Each row of a before or after table is a point. The points were changed in one or more steps. Then noise was added and the rows were shuffled. The steps act on how far a point lies along the listed directions, d1 being the first. Write out the steps. A step turns or swaps two directions, mirrors them in a line or flattens them onto one, adds a multiple of one to another, or multiplies one. Angles are multiples of 10 degrees, from the lower direction toward the higher: turns from -170 to 170, lines from 10 to 170 but not 90. Use the fewest steps. Two steps may share a direction if one is a turn and the other turns, adds or multiplies; they go together, in the order done. Otherwise the lowest direction goes first.
(in the rows, 128 means zero)

Directions:
(1): [102  95]
(2): [161 102]
Before:
[[133 132]
 [106  84]
 [ 95 150]
 [159  99]
 [ 97 106]
 [126  54]
 [ 73 126]
 [163 124]
 [104 114]
 [112  99]
 [127  83]
 [ 95 110]
 [132 170]
 [145 103]]
After:
[[108 173]
 [169  94]
 [119  96]
 [186 141]
 [108  93]
 [163 112]
 [151 104]
 [127 134]
 [148  63]
 [ 93 118]
 [164 117]
 [142  82]
 [151 151]
 [151 119]]
Steps: swap d1 and d2

Directions:
(1): [130 147  86  90]
(2): [ 72 149 132 131]
(3): [149 180 148 133]
(4): [131 137  91 174]
Before, 14 rows:
[[133 132 130 166]
 [ 95 178 127 135]
 [ 91  74 129 154]
 [ 83 152 144  94]
 [ 87 183 118 116]
 [104 106 140 128]
 [145 141  73 118]
 [115  99 133 123]
 [ 84 122  69 137]
 [122 158 134 132]
 [142 133  98 116]
 [151 113 139 127]
 [125 153 114 116]
 [123 152 146 123]]
After, 14 rows:
[[ 99 119 132 153]
 [134 169 149 118]
 [130 228 173  81]
 [134 159 124 110]
 [ 68 136 106  97]
 [117 120  83 121]
 [130 107 131 126]
 [137  97 117 147]
 [122 212 174 106]
 [147 166 160 117]
 [136 123 151 126]
 [ 95  84 146 139]
 [ 97 113  64 115]
 [164 206 185  76]]
Steps: turn d2 and d4 by -60 degrees; add -1.5 times d4 to d3

Directions:
(1): [166 161 161 134 102 142 136  77]
(2): [ 97 143 174 148 114  79 100 136]
(3): [137 131 145  64  90 134 119 160]
Before (8 x 8):
[[ 94 122 106 155 125 130 141 108]
 [155 126 124 103 125 151 124 136]
 [117 119 154 122 133 122 129 130]
 [ 97 162 183  83  74  96 104 159]
 [105 100 102  94 132 118 120 192]
 [105 107 116 154 159 143 132 127]
 [191 138 120  73 100 190 166 102]
 [144 155 166 105 103 135 109 120]]
After, 8 rows:
[[113 159 170  59  68 115 111 160]
 [209 150 123  96 106 201 177  65]
 [ 86 123 110 157 124 122 137 115]
 [118 118 152 116 132 124 129 134]
 [ 92 103 117 157 162 132 124 137]
 [161 162 169 102  95 148 116 105]
 [159 126 119 110 129 155 128 129]
 [ 90  80  76  90 150 118 120 215]]
Steps: multiply d1 by 1.6; turn d2 and d3 by 20 degrees

Directions:
(1): [145 157 152 146  67 171 128 151 161 149 115]
(2): [103 134 127 156 139 153 130  49 138 156 106]
(3): [135  67  99 125  98 136 188 122 137 117 108]
(4): [144 157 110  72 136 139 165 124 112 184 145]
(5): [131 192 111 134 135 110 171 121 145  79 109]
(6): [155 124 165  76 122 162 114  96 109  83 112]
Before:
[[113 104  88 140 129 111 159 111 148 138 134]
 [108 118 113 178 145 113 114 129 126 125 138]
 [131 171 141 124 116 151 109 114 143 139 121]
 [136 142 134 135 130 141 130 125 124 161 137]
 [139 153 147 118 124 160 148  98 134 154 119]
 [125 113 115 144 135 120 140 138 136 147 129]
 [153 154 127  92 154 144 130  85  99 143 121]
 [134 150 126 123 124 122 148 128 123  90 121]
 [142 138 132  84 131 114 123 134 115 103 137]
 [119 126  72 132 147  96 189 119 133 117 127]
 [118  91 132 138 124 117 115 112 133 120 114]
 [128 151 110  92 177  99 137 143  80 104 156]]
After, 12 rows:
[[140 193 102 124 143  94 187 115 145   9  99]
 [127  87 127  94 133 121 117 124 110 172 138]
 [116 159 114 149 132 123 128 111 147 126 117]
 [129 170 115 150 137  97 148 173 121  54 131]
 [111 133 131 175 143 114 137 109 144 119 119]
 [119 125 102 182 159  88 122 133 127 111 123]
 [148 122 137  88 141 145 127 113  95 121 141]
 [129 215 101 142 131 102 195 130 146  74 109]
 [135 118 123 105 132 121 133 102 132  82 127]
 [129 104 148 151 131 141 108 116 120 133 130]
 [143 103 144 114 131 142 114 122 122 124 123]
 [123 155 111 146 115 100 138 158 147 118 131]]
Steps: turn d1 and d2 by 50 degrees; multiply d2 by 0.7; multiply d3 by 0.4; turn d4 and d6 by -170 degrees; multiply d5 by 3

Directions:
(1): [ 76 124 109 171 151 153 155  77 134 129  88 127 119 165]
(2): [133 191 141 151  72 119 132 125 169 114 125 123 171 157]
(3): [114 117 135 190 125 142 142 189 108 134 111 170 157  99]
(4): [166 116 146 139 142  93 169  88 119  99  96 106 161  81]
Before:
[[ 88 167 128 131 107 165 115 132 169 146 134 138 128 201]
 [113 143 117 142 110 155 107 172 150 153 153 166 124 158]
 [126 169 119 116  94 131 120 114 151 136 118 108 140 184]
 [140 150 118 109 106 133 122 122 159 123 145 104 107 163]
 [189 132 158  57 116  91 108 153 146 112 197 102 144  83]
 [ 81 131 114 162 122 154 118 193 135 153 107 169 131 124]
 [160 174 131 110  54  87 140 152 160  98 152 107 166 104]
 [184 166 164  65 105  75 110 113 175 107 164  79 130 129]
 [115 142 135 199 127 138 154 119 144 130  88 147 169 142]]
After, 9 rows:
[[153 134 131 153 106 130 141 175 131 118 126 134 145 113]
 [189 136 141  96 118  98 128 122 150 116 146 122 150 106]
 [150 151 133 129  90 124 114 194 123 142 133 141 158 131]
 [ 97 158 144 208 118 129 187  95 167 100  96 126 193 135]
 [161 134 130  52 124  92 110 102 148 124 135  94 113 108]
 [ 97 170 155 221 100 128 156 168 163 117  98 152 175 144]
 [180 139 164  90 105 114 110 189 132 129 162 137 152 104]
 [ 99 189 114 158  53 123 152 136 171 109 126 120 158 156]
 [136 139 122  82 124 139  80 136 150 153 167 124  97 172]]
Steps: turn d1 and d2 by -40 degrees; turn d1 and d4 by -130 degrees; multiply d3 by -1

Directions:
(1): [140 118 140 135  71  80 126  79 101 124 132  61 144 145 121 178 108 143
 110 140]
(2): [161 160 152  94 122  80 147 100 185 107 157 142 129 148  93  80 148 164
 139 130]
Before, 10 rows:
[[154 167 139 102 137  92 150  96 165 122 152 159 133 168  87  83 143 153
  141 136]
 [120 110 108 127 142 128 110 119 135 125 124 136 121 130 141 144 118 123
  120 118]
 [158 156 153  75 124  78 153 111 218  94 170 175 106 159  91  49 162 181
  151 123]
 [161 148 149  91  97  71 151  88 184 102 152 145 123 159  80  76 140 163
  158 118]
 [ 91 109 108 162 159 198 116 152  89 153  85 133 117 111 153 152 105  83
  122 104]
 [155 137 123 111 124  74 148  98 162 101 133 131 133 133 100  75 135 142
  119 128]
 [ 94  80 101 162 160 179 119 157  52 156 107 117 127 113 161 166 117  98
  141 128]
 [140 145 131 117 101  76 137  81 160  97 157 115 132 123  97 112 133 147
  122 137]
 [ 74  86 104 165 130 176 110 126  37 154  77  80 130  88 180 207 118  71
   92 132]
 [155 141 141 137 124 107 142 134 136 118 132 108 130 121 112 138 125 142
  128 133]]
After:
[[128 119 113 118 146 123 115 117 151 122 132 145 120 135 131 128 127 131
  124 118]
 [109 111 108 159 116 141 119 112  61 151 109  98 141 147 137 188  99 103
  114 139]
 [116 116 113 148  88 101 121  90 102 113 132  79 134 110 126 169 108 119
  107 142]
 [145 144 133  97 184 127 151 139 170 121 155 183 119 140 107  53 163 151
  171 125]
 [149 178 158  67 168  96 162  98 214 104 150 181 117 125  94  32 188 151
  139 124]
 [110  82 114 156  69 126 115 108  60 138 100  75 133 133 137 197  91 107
  126 123]
 [ 83  65 102 172  87 153 103 138  44 141  98  76 121 122 173 221  92 103
  105 127]
 [148 133 137 143 119 113 138 135 122 123 127  99 130 118 118 153 120 135
  125 134]
 [131 158 135 108 179 154 142 137 183 126 124 188 111 132 107  58 142 127
  147 101]
 [123  96  99 153 107 110 123 112  84 123 100  85 139 117 137 154 105 108
   96 131]]
Steps: mirror d1 and d2 in the line at 20 degrees
